Rows are points. The last column is the point's height on a tilted bowl or saddle (a function of degree 2), plus a little noise. Along how many of its main directions does it bend up, bend down or stay straight?

Points:
13; -22; -16
51; -9; 6
-10; 25; -13
-6; -51; -41
4; -68; -68
22; -13; -10
-21; -4; -5
30; 10; -2
-9; -10; -10
-7; 23; -13
Directions: 1 up, 1 down, 0 straight

Points:
-15; -55; -28; -43
45; 6; -12; -21
-26; 4; 26; -10
-24; -8; 31; -14
-5; -6; -26; -7
-22; 19; 12; -5
-1; -14; -34; -13
-45; 6; 4; -17
-7; -40; 3; -19
-22; -26; -22; -17
76; -20; -28; -72
9; -23; 56; -35
34; -6; 22; -17
7; 4; 5; 1
-31; -12; 14; -12
38; -37; 16; -35
16; 35; -18; -12
Directions: 0 up, 3 down, 0 straight

Points:
4; 21; -31; 92; 44
-14; -55; -8; 14; 7
-2; 37; -15; -9; 17
13; -1; 14; -17; 11
17; 54; -7; -8; 17
37; 19; -13; -57; 51
30; 13; 3; 9; 11
-9; 39; 36; 16; -8
14; -8; 13; 6; 7
37; -4; 7; 8; 16
-14; -30; 8; -70; 10
5; -3; 17; 0; 8
24; -33; -5; 34; 19
-12; -10; -44; -26; 16
-59; 4; 49; -8; 76
21; 24; -24; 8; 17
-24; 33; 5; -13; 17
2; 26; -7; 27; -1
-30; -15; -5; -4; 18
-8; 13; 14; -17; 13
34; 48; -25; 6; 32
-16; -35; 31; 18; 34
Directions: 3 up, 1 down, 0 straight

Points, 61 rows:
25; 0; 12; -42; 9; 1; 23; 1; -6
-13; 25; -16; 9; -34; 5; -25; -4; -10
-4; 48; -33; -47; 22; 55; 28; -12; -13
-5; 1; 7; -11; -38; -28; -31; 30; -1
40; -38; 5; 16; -40; -14; 14; 32; 34
-4; -1; 6; 1; 9; 4; -17; -25; 14
28; -26; -38; 33; 22; 26; 14; -10; -7
-3; 5; -4; -38; -15; -19; -39; 6; -16
-16; 16; 32; 13; -34; -21; 23; -16; -12
7; 21; 15; 25; 28; -12; -2; -14; 3
8; 2; 15; -3; 20; -6; 7; -19; 9
16; -4; -22; 35; 19; -13; -33; 0; -11
-4; -10; 31; -12; -33; -25; 21; 18; -5
-45; -12; 26; 1; 12; 26; -16; 43; 7
16; 21; -11; 52; -4; 7; -25; 4; -14
-3; 56; -4; -34; -36; 6; -10; -29; -11
36; 19; -11; 44; -34; -20; 27; -26; -11
-9; -32; -34; -1; -9; -8; -12; -26; 6
14; -8; 0; 12; 38; 39; -49; 54; -42
-6; 5; -22; 46; 27; -7; -59; -7; -52
35; 12; 54; -11; -5; -5; -39; -12; -25
56; -29; -3; -22; 50; 57; -47; -36; 16
4; -35; 62; 15; 20; 28; 0; 28; -24
-21; 44; 32; -20; 1; -14; -4; 10; -7
25; 32; -15; 44; -41; -30; -59; 13; -32
-44; -46; -15; -25; -13; -10; -53; 23; -11
-46; -14; 18; 33; -3; -7; 41; -29; 1
31; 12; 17; 17; -6; 18; -42; 46; -11
55; -2; 29; 10; 1; -5; 7; 22; 25
40; 18; 3; 29; -11; 18; 33; 1; 0
-9; 13; 6; -16; -17; -11; -5; 13; 7
-31; 3; 11; 47; 27; -40; 4; 10; -7
-24; -2; 24; 28; -20; -19; 50; -2; -19
11; -15; -88; 11; 1; 37; 20; -34; -83
16; 34; -26; 61; -53; 8; -34; -6; -44
-20; 6; -5; 31; -11; -20; 15; -43; 12
9; 3; -10; 22; -18; 28; 61; 27; -16
59; -19; 9; 10; -27; -27; 13; -11; 29
-5; -17; -21; 24; 39; -5; 13; -12; -5
-50; 25; -6; -5; 11; -14; -36; 31; -10
53; 11; 9; -28; -16; -7; 28; 12; 4
61; 0; -16; -12; -7; 5; 11; -54; 26
51; -34; 7; 38; -7; 14; -31; 15; 33
7; 16; 40; 37; -10; 10; -4; 8; -14
1; 30; 3; 35; -42; -23; 67; -15; -59
-44; -17; 7; 25; -14; -48; -2; 36; 22
-22; -10; -11; 43; -11; -2; -28; 23; -13
-16; 41; -26; 27; -7; 15; -22; 26; -23
-18; -29; 43; -10; -23; 12; 43; 20; -15
35; -43; -39; 13; 9; -14; 9; 7; 9
0; 28; 11; -87; -32; -4; 39; -26; -73
-1; 0; 0; -5; -17; -3; 31; 24; 10
-17; 30; -29; -20; -24; 23; -1; -5; -6
-21; 12; -3; 9; -18; 48; 43; 10; 2
26; 10; 15; 18; -22; -45; 4; 25; 15
5; -23; -25; -25; -16; -40; -35; -24; 1
-22; -2; 50; 3; 21; 16; -1; -23; -11
15; 12; -4; 3; 0; 35; -29; 58; -2
-33; -40; -2; -23; -24; 21; 21; -40; 7
-39; -16; 21; 20; 13; 38; 32; 1; 11
0; 6; -89; -18; 4; 42; -31; 21; -95
Directions: 2 up, 4 down, 2 straight

Points:
-24; 18; -14; 10; 11; -34; 24; 6; -8
-5; -25; -15; 35; 17; 7; 1; -25; -12
8; -15; 4; -28; 6; 27; -42; -13; -2
-14; -37; -2; 3; -4; -50; 33; -23; -31
-12; 36; 17; -25; -6; -15; -8; 7; -22
-22; -8; 15; 54; -7; -22; 50; 16; -37
10; -21; 80; -29; 30; -3; -22; -37; -17
-1; 12; 18; -5; 23; 28; -12; -11; -8
-2; -9; 19; 37; 3; 9; -14; 25; -7
-64; -46; -21; 40; -23; 45; 2; -41; -65
-1; 0; -37; 23; -2; -45; 18; 2; -10
0; -20; -7; -38; 18; -44; -19; -14; -13
25; -13; -4; -1; 13; 5; 32; 14; -9
-27; -9; 12; -10; -31; 14; 3; -42; -3
28; 35; -30; 22; -44; -22; -13; 15; -19
-51; 1; -3; 5; 6; -7; 15; 7; -2
29; -1; 45; 23; 37; -13; -1; -12; -25
22; 10; 4; 6; -2; -18; -7; -2; -4
25; 8; -25; -30; -17; 4; 7; 30; -15
-25; -3; 15; -28; 14; 31; -39; 62; -28
13; -3; 29; -7; -78; -8; 1; 18; -24
-32; -35; -6; -16; 1; -1; 12; -37; -12
63; 35; 13; 47; -3; -3; -55; -9; -49
-9; 15; 29; -19; -3; 14; 26; 19; -17
4; -2; 19; -27; -43; 44; -13; 6; -10
-5; 28; -26; -22; -12; 47; -7; -19; -25
14; 50; -36; -19; -2; -6; -30; 52; -52
-27; -18; 45; -9; -10; 28; 4; -44; -4
-25; -10; 20; 21; 40; 10; 14; 47; -2
-9; -33; 5; -12; 15; 61; -6; 8; -3
-38; 25; 7; -27; -19; 5; 0; 59; -49
-33; 36; 2; -15; -13; -10; 13; -40; -14
23; 68; 15; 3; 0; 0; 14; -6; -48
-17; 3; 44; -1; -7; 45; 8; 21; -12
-10; 22; 6; -20; 19; -22; 30; -26; -21
44; 7; -12; -29; -23; 8; 5; 43; -26
64; -40; 62; 11; 28; -9; 24; 26; -35
21; 1; 49; 9; 21; -30; 10; -18; -26
-20; 5; -57; 14; -5; 14; -60; 8; -30
-31; -23; -9; -10; -19; 43; -17; 7; -12
-69; 7; 4; -1; -4; -35; -13; 11; -17
-14; -2; -6; -6; 17; -16; -60; 12; -20
8; -6; -31; -45; 1; 13; 1; 13; -5
27; 0; -32; 8; -8; -1; -57; 0; -6
-23; 17; 15; -9; 7; 15; -1; -26; -7
-10; 18; 65; 7; 36; 17; -3; 5; -16
23; -52; -18; -12; 1; -2; -40; -48; -14
-38; 23; 39; 2; 18; -18; -53; 20; -38
-24; -4; 0; 3; 21; -11; -27; 39; -5
-20; 18; 24; 59; 20; 7; 14; -52; -38
-26; -56; 16; -24; 58; 8; 59; -50; -68
18; 49; 21; -35; -16; -12; -20; -13; -40
-18; 11; -43; 2; 56; 22; 11; 25; -4
-16; -48; -14; 7; -23; 25; -3; 33; -13
-46; 54; -26; 14; -12; -30; -22; -3; -26
-18; -36; -21; 11; 1; -31; -28; -22; -16
-23; -7; 2; 16; 26; 35; -12; 32; -4
72; 19; 23; -11; -23; -11; 31; 11; -50
14; 4; 33; 15; -5; -32; -36; -32; -23
-20; 20; 53; -24; 13; 11; 45; 50; -45
-5; 13; 18; 10; -3; -52; -3; 19; -23
-15; -18; 30; -75; 10; 5; -41; 2; -16
4; -3; 34; -22; 29; -48; 42; 29; -42
-4; -28; 7; -12; 26; -47; -18; 11; -8
-17; 46; 20; -24; 12; -22; -11; 17; -35
-21; -39; 55; 9; -3; -21; -2; 12; -6
43; 20; -14; -3; -30; -10; 42; -7; -29
-20; 2; -3; -41; -49; -37; -2; 7; -24
-42; -27; 25; 20; 1; -21; -54; -9; -31
61; -14; -26; 42; -3; -17; 32; 5; -27
-36; -46; 3; -8; -30; -10; 46; -37; -35
-15; -30; -9; -6; -8; -11; -32; -25; -6
Directions: 0 up, 5 down, 3 straight
